Each row of a before or after table is a point. One or more steps were done to the points. Then noise was added and the rows were shuffled. The steps act on how far a point lies along the listed directions, d1 being the first. Name the steps. A step turns or swaps two directions, mirrors them in a line or flattens them onto one, adds a multiple of one to another, or multiplies one. Angles are multiples of 10 degrees, from the lower direction toward the higher: turns from -170 to 170, lines from 10 to 170 but not 90. Use the fewest steps. Two steps may share a direction if one is a turn and the other turns, adds or multiplies; they go together, in the order done. Otherwise the lowest direction goes first.

Directions:
(1): [ 0.39 -0.09]
(2): [-0.09 -0.39]
Before (10 x 2):
[[ 0.11  0.09]
 [ 0.37 -0.36]
 [-0.06  0.01]
 [ 0.47 -0.52]
 [-0.21  0.07]
 [ 0.15  0.44]
 [ 0.24  0.31]
 [ 0.14 -0.20]
 [ 0.02 -0.17]
 [-0.07  0.23]]
After (10 x 2):
[[ 0.64 -0.56]
 [ 0.13  0.08]
 [ 0.49 -0.40]
 [ 0.17  0.43]
 [-0.08  0.02]
 [-0.10  0.25]
 [ 0.01 -0.16]
 [ 0.19 -0.19]
 [ 0.27  0.29]
 [-0.28  0.09]]
Steps: multiply d1 by 1.3

Directions:
(1): [0.52 0.17 0.17 0.17 0.27 0.23]
(2): [ 0.13 -0.54 -0.15  0.29  0.15 -0.19]
(3): [-0.01 -0.11 -0.30  0.14 -0.26  0.54]
Before (14 x 6):
[[ 0.20  0.08  0.06  0.07  0.15 -0.01]
 [-0.26 -0.09  0.00  0.01 -0.14  0.25]
 [-0.17 -0.02 -0.03 -0.16 -0.11  0.10]
 [-0.45 -0.40 -0.17 -0.08 -0.19 -0.47]
 [ 0.06  0.23  0.26 -0.17  0.10 -0.43]
 [-0.34 -0.22 -0.10 -0.21 -0.21 -0.70]
 [-0.31 -0.82 -0.34  0.02 -0.31 -0.19]
 [ 0.16  0.21  0.27  0.06  0.11  0.01]
 [-0.52 -0.29 -0.40 -0.06 -0.41 -0.20]
 [-0.08 -0.27 -0.01  0.07 -0.15 -0.22]
 [-0.50 -0.26 -0.32 -0.03 -0.41  0.18]
 [ 0.19  0.14  0.19 -0.01  0.42 -0.40]
 [-0.28  0.24 -0.04 -0.25 -0.28  0.15]
 [ 0.23  0.16  0.18 -0.14 -0.02 -0.03]]
After (14 x 6):
[[-0.20  0.24  0.25 -0.12 -0.06 -0.18]
 [-0.05  0.10  0.13 -0.26 -0.14 -0.22]
 [-0.26 -0.38 -0.27  0.04 -0.22 -0.04]
 [ 0.01  0.42  0.37 -0.26  0.42 -0.64]
 [-0.04  0.14  0.34 -0.22  0.19 -0.78]
 [ 0.40 -0.44  0.03  0.33  0.36 -0.32]
 [ 0.42 -0.38  0.10  0.18  0.34 -0.76]
 [ 0.28 -0.13  0.12  0.17  0.04 -0.09]
 [ 0.70 -0.54 -0.09  0.40  0.18  0.35]
 [ 0.31 -0.59 -0.36  0.47  0.06  0.03]
 [ 0.08 -0.62 -0.42  0.45 -0.14  0.45]
 [-0.02  0.25  0.09 -0.12  0.03 -0.04]
 [-0.06 -0.26 -0.11  0.00 -0.05  0.08]
 [-0.14 -0.28 -0.10  0.18 -0.11  0.34]]
Steps: turn d1 and d2 by -90 degrees; multiply d3 by 1.6

Directions:
(1): [ 0.19 -0.13 -0.25  0.03  0.04  0.17  0.25  0.09  0.65  0.39 -0.27]
(2): [-0.31  0.11  0.53 -0.12  0.03 -0.16 -0.23  0.24  0.04  0.30 -0.49]
Before (9 x 11):
[[-0.15  0.05  0.17 -0.03  0.03 -0.21 -0.26 -0.14 -0.53 -0.28  0.13]
 [ 0.17 -0.23 -0.32  0.03 -0.02  0.12  0.27 -0.03  0.32  0.12 -0.13]
 [ 0.41 -0.10 -0.32  0.04 -0.02  0.06  0.24 -0.09  0.27  0.20  0.01]
 [ 0.33 -0.08 -0.16  0.09 -0.01  0.13  0.18  0.18  0.42  0.23 -0.05]
 [ 0.33 -0.12 -0.48  0.27 -0.03  0.25  0.24  0.18  0.47  0.18 -0.07]
 [-0.38  0.13  0.55 -0.19  0.04 -0.40 -0.35  0.12 -0.57 -0.07 -0.08]
 [-0.20  0.08  0.21 -0.20  0.06 -0.01 -0.16  0.19 -0.24 -0.18 -0.16]
 [-0.11  0.14  0.21 -0.14 -0.10 -0.05 -0.12 -0.20 -0.38 -0.25  0.08]
 [-0.19  0.16  0.20 -0.05  0.08 -0.08 -0.24  0.20 -0.36 -0.08 -0.11]]
After (9 x 11):
[[ 0.27 -0.29 -0.46  0.07 -0.02  0.19  0.37 -0.01  0.54  0.21 -0.19]
 [-0.23  0.20  0.33 -0.07  0.08 -0.15 -0.32  0.21 -0.54 -0.13 -0.08]
 [ 0.42 -0.14 -0.27  0.13  0.01  0.21  0.30  0.21  0.66  0.37 -0.13]
 [-0.16  0.16  0.34 -0.14 -0.09 -0.11 -0.19 -0.23 -0.60 -0.36  0.16]
 [ 0.48 -0.20 -0.66  0.34 -0.01  0.35  0.36  0.16  0.79  0.34 -0.17]
 [-0.23  0.11  0.30 -0.07  0.02 -0.30 -0.37 -0.16 -0.86 -0.48  0.25]
 [-0.55  0.22  0.83 -0.25  0.05 -0.54 -0.53  0.11 -0.94 -0.22 -0.05]
 [ 0.50 -0.19 -0.45  0.04 -0.02  0.11  0.33 -0.09  0.47  0.31 -0.01]
 [-0.28  0.15  0.31 -0.21  0.04 -0.07 -0.24  0.21 -0.38 -0.26 -0.17]]
Steps: multiply d1 by 1.6; multiply d2 by 1.3

Directions:
(1): [ 0.31  0.64 -0.04  0.08  0.20 -0.10 -0.15  0.17  0.23 -0.02  0.10 -0.05
  0.24 -0.49  0.40 -0.48 -0.03 -0.25]
(2): [ 0.27  0.03  0.08 -0.24  0.05 -0.17 -0.07 -0.17 -0.10 -0.32 -0.45 -0.26
  0.02 -0.15 -0.41  0.21 -0.58 -0.53]
(3): [ 0.11 -0.13 -0.02 -0.34 -0.16  0.46 -0.24 -0.69  0.04  0.09  0.02 -0.17
  0.57  0.00  0.08 -0.26 -0.10  0.26]
Before (11 x 18):
[[ 0.20 -0.06  0.09 -0.21 -0.02 -0.04 -0.02 -0.18 -0.02 -0.12 -0.12 -0.16
   0.27 -0.09 -0.31  0.08 -0.23 -0.26]
 [ 0.22  0.01  0.06 -0.33  0.08 -0.18  0.04 -0.11  0.04 -0.07 -0.32 -0.21
   0.04 -0.16 -0.37  0.13 -0.37 -0.40]
 [ 0.06  0.54 -0.02  0.29  0.35 -0.04 -0.01  0.62  0.23 -0.02  0.23  0.04
  -0.15 -0.25  0.27 -0.36  0.17 -0.31]
 [-0.09 -0.45  0.03 -0.12 -0.21  0.47  0.00 -0.64 -0.25  0.01 -0.04 -0.25
   0.26  0.23 -0.37  0.27 -0.14  0.33]
 [ 0.10  0.33 -0.06  0.01  0.19 -0.21  0.02  0.16 -0.04 -0.08 -0.12  0.06
  -0.02 -0.09 -0.04  0.04 -0.24 -0.35]
 [ 0.08  0.39  0.00  0.31  0.20 -0.51 -0.07  0.37  0.05  0.01 -0.09  0.05
  -0.32 -0.33 -0.09  0.02 -0.21 -0.55]
 [ 0.03 -0.47  0.07 -0.40 -0.06  0.25 -0.05 -0.51 -0.19 -0.17 -0.22 -0.09
   0.02  0.30 -0.43  0.34 -0.51 -0.17]
 [-0.10 -0.32 -0.01  0.22 -0.08  0.16  0.11  0.08  0.00  0.25  0.27  0.26
  -0.09  0.13  0.18 -0.12  0.51  0.52]
 [ 0.11 -0.26  0.00 -0.45 -0.35  0.17 -0.20 -0.62 -0.04 -0.01 -0.20 -0.20
   0.12  0.15 -0.29  0.07 -0.43  0.00]
 [ 0.03  0.43 -0.22  0.27  0.21 -0.08  0.02  0.42  0.14  0.10  0.30  0.14
   0.03 -0.24  0.38 -0.24  0.23 -0.06]
 [ 0.32  0.32 -0.04 -0.03  0.22 -0.21 -0.18  0.01  0.23 -0.22 -0.11 -0.19
   0.03 -0.24  0.02 -0.27 -0.26 -0.37]]
After (11 x 18):
[[-0.43 -0.40  0.08  0.30  0.10 -0.16  0.34  0.65 -0.16 -0.10  0.01  0.14
  -0.80  0.48 -0.46  0.55  0.14 -0.12]
 [-0.06  0.13 -0.09  0.03  0.06  0.07  0.10  0.14  0.30  0.35  0.37  0.13
   0.07 -0.04  0.32 -0.28  0.45  0.30]
 [ 0.24  0.34 -0.13 -0.14  0.12  0.42 -0.26 -0.37  0.34  0.20  0.41  0.03
   0.60 -0.25  0.62 -0.71 -0.03  0.08]
 [ 0.01  0.04  0.02 -0.04 -0.02  0.17  0.02 -0.12  0.09  0.25  0.32  0.01
   0.43 -0.02  0.15 -0.26  0.28  0.27]
 [-0.47  0.01  0.03  0.73  0.15 -0.63  0.35  0.85 -0.08  0.24  0.20  0.40
  -0.94  0.21 -0.06  0.38  0.39 -0.07]
 [-0.25  0.06 -0.12  0.21  0.14 -0.17  0.23  0.40 -0.08  0.15  0.16  0.30
  -0.27  0.26  0.05  0.15  0.25  0.05]
 [ 0.39 -0.16  0.12 -0.20  0.03 -0.12 -0.07 -0.18 -0.06 -0.24 -0.39 -0.16
  -0.01 -0.16 -0.38  0.11 -0.45 -0.33]
 [ 0.40  0.37 -0.06 -0.26 -0.06  0.67 -0.40 -0.86  0.09  0.06  0.14 -0.42
   1.01 -0.44  0.26 -0.58 -0.25  0.14]
 [ 0.21  0.24 -0.10 -0.37 -0.33  0.53 -0.38 -0.78  0.29  0.30  0.29 -0.16
   0.68 -0.14  0.49 -0.69 -0.01  0.39]
 [-0.24 -0.33 -0.05  0.21  0.02  0.07  0.03  0.08  0.12  0.14  0.28  0.16
  -0.26  0.39  0.01 -0.02  0.35  0.42]
 [-0.26 -0.36 -0.10  0.12  0.04 -0.22  0.25  0.28 -0.25 -0.07 -0.08  0.03
  -0.46  0.29 -0.44  0.60 -0.04 -0.08]]
Steps: turn d1 and d2 by -160 degrees; multiply d3 by 2

Directions:
(1): [-0.06 -0.79 -0.07  0.12  0.43  0.02  0.28 -0.31 -0.34  0.34 -0.44 -0.20
  0.31  0.10  0.34  0.05 -0.57 -0.20 -0.05  0.12  0.37 -0.28  0.16  0.24
  0.24  0.49 -0.43  0.15  0.15  0.46 -0.12 -0.11 -0.02 -0.26 -0.01  0.17
  0.19 -0.01 -0.03  0.34  0.13  0.02  0.00 -0.40  0.13  0.39  0.27 -0.14]
(2): [-0.13  0.09 -0.40  0.44  0.55  0.24 -0.64 -0.05 -0.18  0.11  0.03 -0.21
  0.14  0.56 -0.10 -0.03 -0.12  0.25  0.53 -0.25 -0.12 -0.13  0.45  0.19
  0.01 -0.28  0.03  0.16 -0.17  0.22  0.23 -0.10 -0.30  0.09 -0.43 -0.45
  0.41 -0.11 -0.15 -0.15 -0.09  0.43  0.16  0.41  0.05  0.16 -0.40  0.17]
(3): [-0.54  0.06 -0.07  0.26  0.20 -0.29  0.40  0.89  0.04  0.04  0.44 -0.07
  0.36 -0.06 -0.33  0.46  0.16 -0.67  0.24  0.07  0.27  0.02  0.04 -0.17
  0.12  0.14  0.37  0.13  0.13  0.17  0.15  0.03  0.37  0.12  0.09 -0.07
 -0.07  0.49 -0.25 -0.03  0.17  0.16  0.32 -0.03  0.20  0.34 -0.16 -0.12]
Before (8 x 48):
[[ 0.41  0.41  0.42 -0.62 -0.78 -0.21  0.22 -0.06  0.35 -0.40  0.04  0.26
  -0.44 -0.44 -0.03 -0.23  0.50  0.08 -0.55  0.02 -0.24  0.32 -0.59 -0.28
  -0.28 -0.10  0.04 -0.31 -0.01 -0.55 -0.29  0.09  0.31  0.08  0.34  0.39
  -0.54 -0.04  0.29 -0.06 -0.05 -0.45 -0.21 -0.15 -0.09 -0.51  0.25 -0.03]
 [ 0.03  0.20 -0.18  0.15  0.06  0.05 -0.35 -0.01 -0.15  0.00 -0.04 -0.10
  -0.08  0.08  0.05  0.00  0.12  0.18  0.13 -0.05 -0.02 -0.02  0.01  0.05
   0.05 -0.19  0.08  0.06 -0.17 -0.05 -0.01 -0.07 -0.07  0.05  0.00 -0.16
   0.18  0.01 -0.09 -0.15 -0.14  0.08 -0.03  0.19 -0.02 -0.06  0.00  0.07]
 [-0.09 -0.35 -0.04 -0.17 -0.03 -0.11  0.40 -0.14  0.07  0.06 -0.04 -0.03
   0.09 -0.15  0.16  0.01 -0.18 -0.08 -0.17  0.13  0.39  0.01 -0.05  0.09
   0.14  0.45 -0.11 -0.04  0.16  0.20 -0.18  0.11  0.14 -0.13  0.16  0.17
  -0.24  0.02 -0.03  0.18  0.06 -0.15 -0.11 -0.36  0.01  0.20  0.15 -0.08]
 [ 0.41  0.11  0.35 -0.43 -0.50 -0.03  0.01 -0.48  0.16 -0.19 -0.05  0.22
  -0.40 -0.28  0.03 -0.25  0.06  0.40 -0.46 -0.09 -0.20  0.09 -0.40 -0.16
  -0.21 -0.08 -0.08 -0.21 -0.09 -0.45 -0.04 -0.02  0.01 -0.06  0.08  0.32
  -0.07 -0.27  0.20  0.02 -0.06 -0.37 -0.23 -0.01 -0.16 -0.45  0.06  0.07]
 [ 0.09  0.31  0.23 -0.12 -0.51 -0.05  0.12  0.20  0.30 -0.22  0.37  0.10
  -0.29 -0.16 -0.21  0.05  0.41 -0.01 -0.15  0.02 -0.15  0.25 -0.29 -0.30
  -0.12 -0.12  0.30 -0.14  0.02 -0.37  0.08  0.16  0.07  0.20  0.23 -0.08
  -0.23  0.08  0.04 -0.14 -0.08 -0.18  0.11  0.14 -0.08 -0.46  0.03 -0.10]
 [ 0.02 -0.15  0.09 -0.04 -0.02 -0.06  0.21 -0.04 -0.10  0.11 -0.07  0.05
  -0.13 -0.01  0.14 -0.02 -0.07 -0.11  0.01  0.04  0.11 -0.14 -0.16 -0.01
   0.04  0.12 -0.08 -0.04  0.09  0.10  0.07 -0.09  0.05  0.01  0.15  0.03
  -0.07 -0.13  0.09  0.03  0.05 -0.01 -0.15 -0.19  0.00  0.04  0.22 -0.05]
 [ 0.03 -0.19 -0.17  0.07  0.09  0.09 -0.38 -0.22 -0.25  0.09 -0.21 -0.06
  -0.04  0.23  0.32 -0.12 -0.12  0.14  0.07 -0.09 -0.03 -0.02  0.17  0.37
  -0.02 -0.02 -0.22 -0.09 -0.13  0.06  0.03 -0.04 -0.18 -0.15 -0.19  0.07
   0.20  0.10 -0.01  0.13  0.06  0.03 -0.05  0.08 -0.04 -0.01  0.02  0.13]
 [ 0.53  0.12 -0.21  0.14 -0.02  0.41 -0.85 -0.67 -0.24 -0.13 -0.30 -0.14
  -0.26  0.26  0.15 -0.40 -0.09  0.62  0.10 -0.23 -0.31 -0.01  0.24  0.23
  -0.13 -0.33 -0.29 -0.04 -0.31 -0.06  0.09 -0.14 -0.45  0.02 -0.24 -0.23
   0.30 -0.65  0.09 -0.25 -0.21  0.18 -0.17  0.17 -0.21 -0.30 -0.17  0.11]]
After (8 x 48):
[[-0.40  0.38 -0.22  0.46  0.09 -0.22  0.04  1.06 -0.02 -0.17  0.58 -0.17
   0.28 -0.08 -0.52  0.44  0.38 -0.64  0.39 -0.04  0.14  0.15  0.15 -0.21
   0.04 -0.16  0.46  0.12 -0.04  0.11  0.34 -0.04  0.32  0.28  0.05 -0.25
   0.01  0.31 -0.30 -0.34  0.10  0.32  0.38  0.07  0.10  0.18 -0.41 -0.14]
 [ 0.27  1.19  0.49 -0.65 -1.16 -0.33  0.11  0.56  0.68 -0.73  0.62  0.40
  -0.63 -0.59 -0.49 -0.12  1.12  0.04 -0.46 -0.06 -0.49  0.58 -0.77 -0.59
  -0.45 -0.52  0.59 -0.43 -0.11 -0.94 -0.13  0.24  0.48  0.37  0.42  0.21
  -0.75  0.16  0.26 -0.38 -0.12 -0.44 -0.10  0.21 -0.15 -0.77 -0.03  0.07]
 [-0.32 -0.41 -0.16  0.21  0.28 -0.11  0.04  0.23 -0.29  0.17 -0.09 -0.14
   0.25  0.14  0.24  0.19 -0.21 -0.35  0.16  0.02  0.27 -0.10  0.18  0.32
   0.14  0.23 -0.15  0.03  0.00  0.28  0.06 -0.06  0.08 -0.17 -0.11  0.15
   0.17  0.38 -0.16  0.24  0.22  0.10  0.12 -0.12  0.12  0.30  0.05  0.00]
 [ 0.00 -0.37  0.06 -0.02  0.11 -0.05  0.27 -0.14 -0.20  0.18 -0.18 -0.01
  -0.06  0.03  0.24  0.02 -0.24 -0.16 -0.02  0.09  0.21 -0.23 -0.12  0.05
   0.10  0.26 -0.20  0.02  0.14  0.24  0.03 -0.11  0.04 -0.08  0.15  0.09
  -0.05 -0.14  0.08  0.13  0.09  0.02 -0.15 -0.31  0.03  0.14  0.27 -0.08]
 [-0.09  0.38 -0.17  0.17  0.00 -0.03 -0.26  0.29 -0.08 -0.07  0.16 -0.05
  -0.08  0.01 -0.10  0.11  0.29  0.06  0.19 -0.08 -0.02  0.03 -0.05 -0.05
   0.01 -0.23  0.25  0.06 -0.15 -0.12  0.05  0.00  0.03  0.13  0.04 -0.20
   0.10  0.16 -0.13 -0.22 -0.12  0.10  0.03  0.26  0.00 -0.06 -0.09  0.08]
 [ 0.28  1.01  0.29 -0.26 -0.92  0.02 -0.25  0.27  0.60 -0.53  0.65  0.28
  -0.64 -0.21 -0.43 -0.10  0.91  0.35 -0.14 -0.13 -0.55  0.51 -0.43 -0.49
  -0.37 -0.61  0.62 -0.32 -0.19 -0.82  0.17  0.24 -0.01  0.40  0.24 -0.23
  -0.38 -0.03  0.11 -0.45 -0.23 -0.21  0.02  0.52 -0.26 -0.89 -0.21  0.08]
 [-0.02 -0.86 -0.07 -0.14  0.21  0.00  0.45 -0.56 -0.17  0.25 -0.40 -0.15
   0.17 -0.08  0.45 -0.08 -0.62 -0.04 -0.23  0.19  0.55 -0.17  0.05  0.29
   0.25  0.70 -0.47  0.04  0.24  0.44 -0.28  0.04  0.02 -0.34  0.15  0.26
  -0.10 -0.14  0.02  0.40  0.08 -0.17 -0.19 -0.58  0.04  0.34  0.32 -0.11]
 [-0.09  0.55  0.38 -0.31 -0.62 -0.39  0.40  0.58  0.42 -0.34  0.60  0.27
  -0.21 -0.48 -0.46  0.18  0.51 -0.23 -0.29 -0.02 -0.10  0.28 -0.49 -0.46
  -0.22 -0.14  0.48 -0.19 -0.01 -0.56  0.12  0.07  0.44  0.18  0.25  0.22
  -0.32  0.25 -0.01 -0.15  0.06 -0.33  0.09  0.07 -0.04 -0.33 -0.19  0.00]]
Steps: multiply d1 by 2.5; mirror d2 and d3 in the line at 10 degrees
